Each row is a point. Examples show where two turns around zero, p and q, send a point. Where does a point land after both, in the order given? Backwards means that the second turn is done in reverse. Each puzzle has new turns, and all numbers are rounded.
(in the rows, 128 means zero)

Turn p:
[112 127] => [139 116]
[115  83] => [171 147]
[141 156] => [ 98 120]
[144 147] => [103 128]
Turn q:
[131 132] => [133 126]
[131  86] => [ 87 117]
[106 166] => [161 157]
[145 129] => [132 112]
Where do these land?
q, then p: [115 101] => [141 101]
p, then q: [135 105] => [150 119]
p, then q: [132 177] => [ 93 162]
q, then p backwards: [123 152] => [121 105]
p, then q backwards: [135 105] => [111 145]

Turn p:
[125 112 121 133] => [136 119 118 119]
[114 166 110 180] => [141 190 118 105]
[149 125 128 126] => [116 120 138 116]
[138 121 106  97] => [ 99 107 112 133]
[114 116 174 104] => [148 104 153 166]
Turn q:
[168 140 114 156] => [152 169 150 127]
[114 147 164 141] => [102 114 160 139]
[107 127  98 135] => [118 144  99 142]
[127 107  94 144] => [147 148 101 148]
[118 110 158  94] => [128  80 126 114]
[111 111 108 110] => [129 120  93 127]
[150 154 160 115] => [121 120 165  99]
Where do these land?
q, then p: [136 172 137 106] => [127 120 126 178]
q, then p: [113 108  85 159] => [116 172 116  93]
p, then q: [132 107 108 124] => [139 125 101 126]
p, then q: [151 139 171 123] => [125  96 165 140]
p, then q: [109 114 139 129] => [150 139 136 129]

Turn p:
[ 90 128 137  72 145 141 101 133] => [112  90 152 162 137 169 105 142]
[107 151 106 167 106 151 110 146] => [154 123 106 150  76 118 138 132]
[133 176 121 142 117 138 127 150] => [141 123  78 141 111 133 133 117]
[111 112 147 146 152 101 124 100] => [107 128 159 140 141  91 133 114]
[136  73 157 136 156 128 175  92] => [ 99 160 163 106 172  90 133 164]
[148 128 121 111 113 131 131  96] => [129 137 137 116 142 150 159 125]
[100 108 113 109 117 105 143 122] => [ 99 149 155 128 112 144 116 124]
[122  98 163 149 113 113 129 125] => [145 158 154 138 140 101 114 123]
[140 143 102 110 142 137  97 157] => [139  83 112 114 113 150 116 123]
[162 182 107 129 119 138 129 166] => [147 114  60 113 116 148 128 113]
[159 108 133 139 130 126 142 121] => [136 142 131  98 146 113 134 132]
Turn q:
[123 120 123 104 150  68 165 139] => [135 143 141 113  64 144 160 142]
[161 121 125 160 126 119 119 100] => [131 124  83 130 137 102 143 140]
[ 97 123 121 134 106 152  95 144] => [134 100 141 152 153 141 112  99]
[154 143 116 143 141 101 162 157] => [161 163 120 130 109 143 142 160]
[ 99 121 164 140 122 138 115 125] => [112  96 151 148 137 113 119 137]
[163 154 127 113 134 126  95 108] => [141 122  99  89 131 109 102 124]
[146 100 122 107 146 114 148 154] => [120 138 123 113 109 171 145 145]
[108 105 108 116 114 100 168 142] => [130 143 150 136 104 152 175 117]
[101 153 163 151  99 165 107 111] => [125 105 156 149 171  85 103 124]
[114 124 134 119 100 178 122 122] => [107 123 149 130 175 127 119 106]
[142 143 104 120 171 146 112 108] => [113 150  94 118 116 124  88 115]
Where do these land?
q, then p: [133 140  94  83 138 154 126 115] => [114 103 138 157 137 162 164 124]
q, then p backwards: [161 136 120 110 134 164 118 113] => [157 127 138 115 139 108 162 147]
p, then q backwards: [ 96 145 152 158 134 110 168 169] => [127 151 114 160 179 152 122  91]
p, then q: [123 132 100 138 109 109 119 131] => [128 127 137 114 148 105 145 113]
q, then p: [ 99  79 178 165 162 113 112 168] => [178 150 142 129  85  88  82 169]
p, then q: [122  97 154 126 110 104 135 140] => [141 109 124 114 124 101  94 140]
p, then q: [163 130 107 111 154 134 129  88] => [ 86 153 156 121 108 151 138 131]
p, then q: [115 131 136 121 141 149 121  90] => [117 139 142 156 122 138 138 158]
q, then p: [142 162 121 115 102 111 109 130] => [131 121 135  97 162 147 136 113]
q, then p: [125 128 119 153  97 131 142 135] => [116 132 107 113 142  99 135 130]

Turn p:
[168 141 143 104 110 118 104 111  99 163  85] => [142 100 105 115 128 123 157  72 162 159 130]
[ 96 115 130  94 137 159 148 148 154 103 134] => [134 118 158 121 152 139 121 151  99  90 159]
[105 105 110 121 115 121 108 117 163 157 137] => [101 112 121 156 146 159  97 116 125 124 128]
[143 165 168 142 130 117  91 120 110 121 125] => [105 126 147 119  99 100 155 116 166 148 125]
[127  94  84  98 152 116 145 152 160  96 153] => [120 130 117 116 176 132 111 157  92  77 104]
[133  88 115 145 144 156 129 153 168 162 151] => [139 141 139 136 163 141  58 135 137 124 123]
[105 112 133 140 140 125 147 139  92 110 159] => [133 128 124 105  91 123 112 166 108 120 125]
[ 99  94  81 164 152 151 103 153 164 137 121] => [127 143 139 148 165 184  92 171 150 125 109]
[161 156 134 133  90 118 126 115 117 121 125] => [129 129 106 149 120  90 156 112 139 143 133]
[133 182 135 130 122 109 143 132  99 144 123] => [119 159 106 108 103 116 156 110 132 147 151]
[129 138 160 138 112 101 137 135 100 117 116] => [123 120 125 112 106 105 150 134 116 164 132]
[132 138 149 147 126 114 147 113 127 105 100] => [136 136 147 135 118 117 161 127 108 154 116]
[107 116 114 141 123 164 137 136 103 110 156] => [151 129 123 135 103 130 111 171 129 104 142]
[155 146 138  95 139 126 128  69 135 148 106] => [137 122 136 135 121 132 153  53 129 115 116]
Turn q:
[ 99 125 133 132 123 182 131  97 140 121 134] => [142 142 147 109 102 101 152 107  95 147 131]
[140  87 112 134  81 125 105 129 103 163  94] => [142 152  93 135 123 154 110  77 128  81 130]
[124 114 124 151 152  91 133 145 121 148 105] => [112 104 126 113 131 143  96 117 165 115 135]
[128  87 137 143 117 156 136 116 132  83 125] => [118 113 106  98 112 125 160 120  84 118 138]
[151 114 129 114 140 139 110 122  94 122 127] => [102 133 127 143 142 148 121 114  98 127 121]
[114 122 160 166 117 101 161 129 125 145 138] => [133  89 112 136  96 130 140 114 168 138 138]
[ 91 158 140 129 102 150 123 179 125 154 146] => [163 154  95 133 133 106 115 121 152 182 133]
[151 185 122 111 150 140 122  96 158  88 130] => [127 139 174 125 125 124 144 188 103 135  90]
[176 141 109 120 159 114 122 129 104 114 144] => [ 82 131 140 146 159 152 133 148 128 125 106]
[136 136 151  97 143 141 153 123 139 119 144] => [140 103 148 143 148 116 147 139 109 146 126]
[101 106  89 142 133  76 105 102 116 128 140] => [ 84 146 135 136 102 119 108 133 152  89 167]
[ 92 132 153 119 148 102  91 131 158 149 159] => [144 136 154 139 118 136 107 151 145 156 187]
[122 157 117 116 107 126 139 153 102 121 103] => [134 133  98 137 136 106 102 133 132 128  92]
[167 126 116 115 120 148 163 141 175 137 101] => [171 116 137 101 168 131 157 129 133 102 100]
Where do these land?
q, then p: [161 151 106 124 116 109 151 108 132 154 133] => [137 149 170 142 147 119 147 137 111 150 118]
q, then p: [101 150 157 111 138 129 103 153 136 134 104] => [119 112 114 115 140 120 112 111 181 134 122]
p, then q: [113 148  95 124  91 150  92  79 158 111 155] => [104 124 102  70  74 115 161 142 141 134 135]
p, then q: [111 112 108 134 131 155 103 103 118 128 111] => [144 129 116  91 129 141 159 116 111 128 120]
p, then q backwards: [128 154 143 179 135 100 145 121  99 139 141] => [ 96 165 126 162 113 154 103 117 112 116 142]
q, then p backwards: [138 146 132 106 150 117  95 119  89  93 154] => [ 86 123 123 161 107  96 132 133 164 118 145]
p, then q: [170  90 164 125 163 144 149 132 119 142 120] => [141 116 150 161 141 180 110 134  99 101 123]
q, then p: [159 148 118 116 106 157 146 162 148 127  99] => [160 143 127  97 163 136 161 107 135 122 104]
q, then p backwards: [124 107 128 114 111 115 139 150 163 100  95] => [136 103 110  92 127 144 144 156 102 110 141]
p, then q: [112 100 151 130 166  99 145 136  92 138 153] => [153 153 104 163 142 125  91 119  93 111 130]
q, then p: [104 101 146 104  97 143 145 100 111 124 142] => [133 132  93 144  88 110 127 134 110 142  98]
q, then p: [130 152 103 124 156 112 155 157 162 122 134] => [106 132 153  89 172 131 115 123 112 128 124]
p, then q backwards: [114 105 113 173 103 135  96 143 136 152 123] => [134 165 154 127 141  93 112 160 108 140 144]

Turn p:
[150 113 141 132 145 115 137 145 167 107 141 105  90 115] => [122 117 131 148 109 135 167  81 148 120 131 106 144 120]
[143 133 130 152 110 108 156 118 124 129 142 105 142 153] => [148 125 156 143 120 166 118 125 133 142 108 138 128 143]
[137 120 115 127  96 142  89 143 134 126 126 124 160 111] => [148 127 140 112 117  95 136 166 134 130 117  99 120 133]
[116 129 117 109 117 141  93 126 103 126 147 149 141 155] => [119 149 135 118 117 110  92 161 105 132 133 120 144 119]
[ 89 106 136 110 144 146 149 144 119 167 111 144 111 141] => [ 77 135  94 113 124 126 126 124 118 138 115 163 107 113]
[117 141 122 142 142 142 168 160 117 136 109 164 113 145] => [ 87  93 135 102 145 141 112 115 126 122 126 158 117 111]
[143 125 104 102 119 156 120 121 119 118 149 123 137  97] => [128 133 127 120 136  92 134 140 127 121 121 114 158 164]
[138 121 109 159 146 115 121  99 117 146 131 132 137 146] => [150 114 119 146 126 155 126 155 109 128 127 149 145 117]
[159 140 144 127 150 108 138 134 143 107 103  82 116 127] => [168 129 136 134 130 133 150  70 134 120 119 127 126 117]
[ 97 146 105 113 122 149 109 103 144 148 140 151 146 142] => [126 131  90 115 120 122  84 164 139 135 138 125 137 134]
[165 106 161 126 126 111 156 125 154  84  96 112  99 110] => [141 112 148 147 138 122 175  63 134 156 148 117 118 131]
[139 149 153 150 124 130 108 101 122 148 141 120 124 129] => [146 153 122 125 146 165 135 146 130 132 130 113 139 122]
[123 116 165 113 158 110 159 158 139 115 115 142 132 107] => [ 99 115 125 156 152 114 137  87 130 120 119 121  93 115]
[ 89 130 117 138 120 140 108 121 112 116 133 125 139 118] => [128 149 133 129 128 109 119 162 147 117 144 145 127 127]
[115 144 101 121 101 108 108 122 108 148 134 142 132 123] => [132 136 126 113 114 134 111 162 107 108 144 126 116 152]
Turn q:
[148 126  92 117 121 104 148 106 140 169 123 132 128  93] => [155 117 155 125 143 148 122 129 129 137  82 134 135  85]
[114 130 136 101 150 126 133 126 111  92 100 124 110 140] => [133 141 116 131  85 124 164 141 127 127 128 126 138 151]
[105 139 121 145 125 133 155 130 137 114 119 146 137 156] => [122 146 141 124 134 130 136 158 149 144 158 116 132 133]
[129  91 177 151 125 114  97 137 153 140 134 101 141 107] => [115  72 124 148 130 151 111  94  98 125 154 137 112 136]
[135 131 100 109 113 134 159 150 131 134 137 120 116  97] => [127 142 126  96 116 138 116 116 133 143 110 139 149  91]
[138  97 132 153 123 122 104 117 112 130 136  90 147  80] => [111 107 110 159 135 143 130  91 105 132 118 154  96  99]
[130 127  98 121 100  96 143 132 121 143 145 133 111 139] => [168 147 129 107 148 126 125 126 114 142 127 116 138 103]
[130 157 148 135 138 157 138 116 124 131 125 114 122 163] => [111 140 130 125 121 124 131 133 153  97 137  91 117 142]
[115 117 122 109 110 124 146 123 109 144 142 158 117 106] => [161 153 123 119 130 150 105 129 132 141 113 149 129 127]
[117 159 146 130 130 128 106 150 114 115 106 126 135 128] => [114 136 116 159 115 114 128 128 128 110 145 129 157 137]
[126 138 141 144 172 141 123 145 115 103 119 153 107 162] => [125 138 134 126  96  87 133 161 135 108 156 132 116 155]
[147 152 142 136 114 145 130 122 140  95 125 149 125 157] => [128 124 121 123 134  98 136 129 173 130 146 112 134 151]
[139 105  89 112  97 137 130 129 128 161 118 130 129 116] => [137 144 156 107 156 143 133 102 122 133 102 149 139 112]
[149 104 153 131 138 123 108 130 132 138 147 101 180 116] => [ 94  98 131 155 135 129 106  98 100 146 114 118 105 137]
[ 99 148 123 127 165 137 102 108 153 112 144 143 117 162] => [118 115 111 114 141 113 141 186 124 106 132 118 124 161]
Where do these land?
p, then q: [127 144 117 145 116 119 142 132 151 105 139 128 117 105] => [117 102 121 103 135 134 133 126 131 143 143 112 110 144]
p, then q: [143 136 124 133 147 138 104 116 150 136 127 139 122 225] => [107 131 126 158 169 145 105  78 123 114  78 177 139 123]
p, then q: [119 139 112 125 132 126 110 128 122 155  99 140 125 121] => [141 148 117 106 117 108 131 126 118 139 110 144 138 124]
q, then p: [130 120 142 125 129 130  99 140 144 146  84 139 148 107] => [119 121 140 155 152 129 121 157 133 163 131 133 117  99]
q, then p: [137 119 122 130 121 118 114 118 124 156 139 136 114 109] => [136 118 128 128 148 113 145 125 106 129 144 122 141 116]
p, then q backwards: [131 129 134 142 131 134 101 141 138 127 141 114 152 130] => [139 157 116 126 138 116 148 111 123 137 124 132 121 128]
q, then p: [118 139 128  87 116 111 132 101 154 115 144 136  96 107] => [144  90 121 106 114  89 132 123 108 145  98 129 134 139]
p, then q: [180  98 123 134 118 122 147 133 151 138 138 125 147 105] => [125 136 175 125 112 147 155 103 122 135 148 110 101 121]
q, then p: [127 135 113 131 132 138 136  83 133 151 132 138 144 142] => [128 125 118 115 133 125 144  91 144 123 122 136 127  93]
q, then p: [125 138 119 144  84 128 141 118  55 125 141 140 148 145] => [165 118 108 108 147 182 117 119 145  84 142 120 156 127]
q, then p backwards: [105 143 137 146 139 133 144 140 135 118 105  59 133 120] => [124 106 144 141 143 108 110 152 149 140 153 156  75 133]
p, then q backwards: [118 139 165 131 131 135 143 138 104 160 123 130 124 119] => [110 114 101 130 119 159 125 106 120 141 145 113 141 126]
p, then q backwards: [129 139 123 125 144 143 100 134 110  72 121 125 119 127] => [151 147 108 152 110 119 123 167 125 142 110 140 113 147]
q, then p: [115 111 128 105 131 148 141 142 154 156 137 135 101 137] => [119 154 127 115 132  91 107 114 112 149 122 107 135 125]
q, then p: [123 133 126 119 134 111 145 143  88 115 138 128 149 107] => [145 126 128  96 132 152 132 160 127 107 135 128 114 139]
p, then q: [122  86 136 129 142 115 148 141 133  74 142 135 109 143] => [144 111 115 160 152 169 107 137 137 136 158 129  96 123]
